Each row is a point. Examples show where two turns around zero, p and q, send a point. Where does a point land after both, in the order given? Backwards means that the second turn is done in reverse. Each puzzle has new turns, and all numbers are rounded.

Turn p:
-2.1 2.3 -1.5 -> -1.9 -2.0 2.1
3.6 5.3 -3.0 -> -4.3 3.8 4.1
-2.6 -6.2 0.8 -> 2.3 -3.1 -5.6
1.1 -1.3 3.7 -> 3.8 1.2 -0.5
Turn q:
2.0 -0.7 1.9 -> -2.5 -0.3 1.3
1.2 2.1 -8.1 -> 7.6 -2.3 3.0
-1.3 -2.0 0.4 -> -0.7 -1.1 -2.0
-1.9 0.6 5.8 -> -4.3 3.7 -2.3
Where do these land?
p, then q backwards: 0.1 2.9 0.6 -> 2.6 1.5 -0.1
q, then p backwards: 1.8 -4.6 -0.9 -> -4.7 -0.1 -1.8
p, then q: -4.8 -4.1 2.5 -> -0.3 -6.6 1.7
p, then q: 3.2 -3.5 -0.8 -> 4.5 0.6 1.5
p, then q: -4.3 3.2 -1.1 -> -3.9 -1.4 -3.5
p, then q: 4.0 6.0 -0.2 -> -2.5 6.7 -0.5

Turn p:
0.0 -2.6 2.4 -1.1 6.1 -4.6 -> -3.7 -0.1 4.4 -3.5 4.3 -2.7
-4.4 1.7 -1.5 -0.9 -4.5 1.2 -> 2.4 -3.7 -0.7 2.3 -4.7 0.2
1.4 -3.5 1.1 1.9 -0.2 -4.5 -> -2.1 2.8 1.5 0.6 0.9 -4.9
0.0 -1.0 -5.4 2.0 -1.2 -2.9 -> -1.2 -0.4 -4.3 -0.9 -1.6 -4.5
-3.5 2.5 -5.3 2.0 -2.5 2.1 -> 2.1 -4.4 -5.4 1.5 -2.5 -0.3
2.2 -1.4 1.5 2.8 2.0 -1.7 -> -1.8 2.3 0.2 0.7 3.4 -1.7
-3.3 3.4 -2.3 3.7 -4.2 4.2 -> 3.4 -3.4 -4.7 5.1 -1.9 1.6
2.2 -2.8 3.7 -5.4 2.9 3.9 -> 3.1 2.8 4.9 -4.3 1.7 3.9
5.4 3.8 5.9 -4.9 1.6 2.3 -> -2.2 4.1 4.1 -1.2 0.4 8.4
Turn q:
0.4 4.2 2.3 -5.4 1.0 0.6 -> 5.5 -3.2 -1.8 2.7 0.8 -1.1
-1.1 -4.5 1.7 0.0 10.5 0.7 -> -6.2 -8.9 0.9 -0.4 -0.7 -3.9
-5.5 1.0 -0.2 2.0 1.7 3.5 -> -3.6 -2.0 -2.7 1.8 3.2 3.5
5.9 6.6 -0.4 5.2 -1.1 -1.2 -> 0.8 7.2 -1.5 2.3 3.0 -6.3
-0.4 -5.1 0.2 -1.0 -1.8 0.9 -> -1.0 -0.6 0.7 -2.1 -4.2 2.7
1.1 3.3 -0.6 0.7 -3.2 -4.2 -> 3.1 4.2 2.8 0.8 2.2 -0.6
-0.6 -3.0 -4.8 0.3 -4.0 0.6 -> -0.3 2.8 -0.1 -5.2 -0.6 3.6
0.3 -2.5 1.9 -1.8 -3.2 -0.8 -> 1.7 0.6 1.6 0.2 -3.7 2.0
Where do these land?
p, then q: -1.0 3.8 2.2 3.0 -1.5 -1.8 -> -5.0 1.6 0.4 0.8 1.1 2.2
p, then q: -0.1 1.8 -3.3 -3.3 -1.6 -3.6 -> 2.7 0.9 1.4 -1.1 -0.6 5.4
q, then p: -5.1 -4.7 -3.1 -2.1 1.9 -4.4 -> 4.8 1.0 7.2 -1.6 1.7 1.9
p, then q: 5.4 -1.7 1.7 3.8 5.4 6.2 -> -0.7 -4.5 -5.4 -0.6 4.4 -6.9
q, then p: 2.1 -3.3 -0.1 -0.2 -0.2 -1.8 -> -0.3 0.7 2.8 1.3 -2.9 0.4
p, then q: 4.4 -0.2 5.6 -0.9 4.6 5.8 -> -0.5 -4.3 -7.3 3.6 0.6 -4.5
p, then q: -4.0 0.8 -1.5 -0.6 -6.8 -1.7 -> -0.4 6.7 3.0 -0.8 -2.8 2.6
q, then p: -1.6 3.6 -1.4 0.3 -1.9 1.3 -> -0.5 -0.5 -3.1 -1.8 2.4 2.0

Turn p:
-3.9 2.5 -1.9 -3.6 -0.3 -1.5 -0.1 -3.5 -1.4 -> 1.8 -2.6 0.9 -1.0 5.3 -3.4 -0.7 0.6 1.3
-1.4 3.3 0.9 6.9 -2.3 3.1 -0.4 -2.3 1.4 -> 1.4 5.0 -0.4 -2.8 -0.3 1.3 -6.7 0.5 -0.8
5.7 -5.2 -6.3 -4.1 0.8 -1.1 -2.2 1.2 -6.9 -> -1.2 -9.4 3.8 -1.4 -1.3 5.8 5.4 -0.3 0.9
-0.5 4.3 1.4 3.2 -1.8 2.0 -4.3 2.1 3.1 -> 2.3 5.2 -2.2 2.0 2.1 3.8 -2.9 -0.8 -0.9
-4.4 -4.6 5.5 -0.2 5.7 -1.7 2.0 0.4 -1.2 -> -0.6 2.8 -0.3 -0.2 -3.5 -5.4 4.8 2.7 5.6
0.9 -0.4 -4.1 3.7 -2.7 2.3 -3.7 -3.2 6.1 -> -1.2 0.2 -3.8 -0.6 1.7 4.4 -5.4 4.9 -3.6
0.5 -3.4 1.5 -7.3 -3.5 0.3 0.9 -2.5 2.6 -> -4.6 -2.0 3.0 4.1 3.0 -3.1 1.9 3.0 -3.3
-1.2 0.1 -0.4 -1.7 2.5 4.4 5.6 2.7 -4.4 -> -0.2 1.3 2.6 -5.8 -0.9 -2.4 5.0 -3.7 -1.3
1.2 4.5 1.3 5.1 5.9 -2.1 0.6 4.3 2.3 -> 5.4 3.0 -6.3 0.5 -4.7 0.2 0.1 -3.6 0.7
-1.3 -3.9 1.1 0.2 -1.9 -3.9 2.3 4.1 1.6 -> -5.8 0.1 -2.4 2.4 -1.7 -1.3 1.0 -2.2 2.6
4.3 2.8 1.0 -2.1 -2.4 -1.9 -0.6 -3.5 -3.2 -> 2.8 -3.6 5.1 2.8 0.0 -0.1 -2.6 -1.1 -1.2
Turn q:
3.0 3.3 0.4 3.9 -3.1 -4.7 -1.4 -1.3 0.2 -> 0.8 4.7 2.9 -1.1 0.3 -1.9 -4.3 -0.7 -4.0
-2.2 -5.2 -0.3 -3.1 -1.0 0.7 -2.1 3.5 0.2 -> -1.0 -0.3 -1.8 -1.4 -0.2 4.2 4.8 3.6 0.3
-7.8 -3.4 -5.5 5.0 -2.8 0.2 5.9 3.2 -1.0 -> -3.0 6.7 -2.7 7.1 3.2 -2.7 5.9 2.5 3.4
4.9 -1.8 1.8 -6.0 -6.2 -1.4 -2.2 -5.4 1.7 -> -3.1 -0.7 0.9 -0.7 -4.5 8.0 -5.4 -0.6 -4.3
-1.4 4.5 0.8 -5.1 0.0 3.3 3.8 2.2 1.5 -> -1.5 -2.1 -4.7 -1.0 -4.3 -2.1 -2.0 0.5 4.9
0.1 -4.0 5.2 1.1 7.4 -2.3 -0.8 2.5 -0.5 -> 2.8 -3.5 -1.3 -4.8 7.8 0.7 2.2 -0.6 0.1
3.6 -1.1 -3.2 -2.3 5.3 2.2 1.2 1.7 -2.5 -> 4.4 -2.1 -1.4 -0.6 -1.5 1.1 3.7 -4.9 2.4
-4.2 1.7 -3.6 3.9 0.7 0.1 0.7 -2.1 4.3 -> 1.9 0.5 0.2 6.3 1.2 -3.7 -1.1 3.6 0.0
-0.2 3.7 7.1 -1.0 -0.4 -3.8 -2.1 -5.4 -2.8 -> -3.0 -1.6 5.5 -4.2 2.7 0.7 -7.3 -0.6 0.8
0.2 -0.1 -2.1 -1.9 -0.6 2.1 -4.1 1.9 -0.1 -> 1.3 -0.9 1.3 -1.1 -3.8 0.9 2.8 2.1 -0.4
4.0 2.4 -0.4 5.6 0.6 3.8 1.1 -0.8 -1.0 -> 0.1 -0.7 1.2 1.4 -0.9 -5.6 0.8 -4.9 -3.2
Where do these land?
q, then p: -1.5 -2.3 -0.9 0.7 4.8 1.1 -0.4 -2.4 -0.9 -> -0.7 0.8 -0.9 -0.7 -5.3 -0.9 0.8 2.7 -0.9
q, then p backwards: -3.3 -0.2 7.5 1.1 -2.2 -1.4 -4.2 3.6 1.3 -> -3.9 -4.3 -4.0 -0.8 -0.6 5.2 1.5 -5.1 1.3
p, then q: 6.0 2.2 -0.8 -4.1 1.5 -2.6 1.8 5.5 2.6 -> -2.8 2.9 3.0 6.2 2.5 0.4 1.3 -5.9 -0.9
q, then p: 7.4 1.9 -0.5 -2.5 5.1 -3.9 -1.4 -1.2 6.6 -> 1.5 -5.7 5.2 1.5 -1.8 8.4 1.6 2.5 -2.6
q, then p: -3.1 -6.6 4.2 -3.7 -3.3 0.6 4.2 0.1 0.1 -> -1.1 2.7 -3.9 -7.7 4.4 -0.6 2.9 1.7 -0.1
p, then q backwards: -4.5 1.5 2.5 5.6 1.4 5.6 2.0 -4.3 0.9 -> 0.3 5.6 1.2 0.9 -3.0 -6.8 -1.9 4.9 0.6
q, then p backwards: -3.1 0.6 3.1 -2.4 -1.1 1.2 -0.2 5.2 -4.9 -> -5.0 -5.5 -1.3 1.1 1.8 1.4 1.8 1.5 -3.1
p, then q: 0.0 1.6 0.0 -0.8 -3.6 -4.0 0.1 -0.7 -2.9 -> 0.4 -2.9 1.6 0.7 3.6 1.3 -0.8 1.7 -3.4
p, then q backwards: -3.8 1.4 -8.5 1.2 -2.8 1.4 2.9 -0.9 -0.6 -> 2.5 -0.5 9.5 -1.0 2.2 -1.9 1.1 1.2 -0.3
q, then p: 2.8 2.3 -4.0 6.7 -0.2 -1.1 -1.3 0.1 -0.8 -> 4.3 -1.6 3.1 2.6 -3.4 -1.6 -3.8 -3.0 1.7
p, then q: 3.1 -2.6 -2.5 -1.8 0.3 3.0 -3.6 -5.1 -1.4 -> -2.5 -1.7 -3.2 -5.0 0.5 0.3 5.5 -1.1 0.0
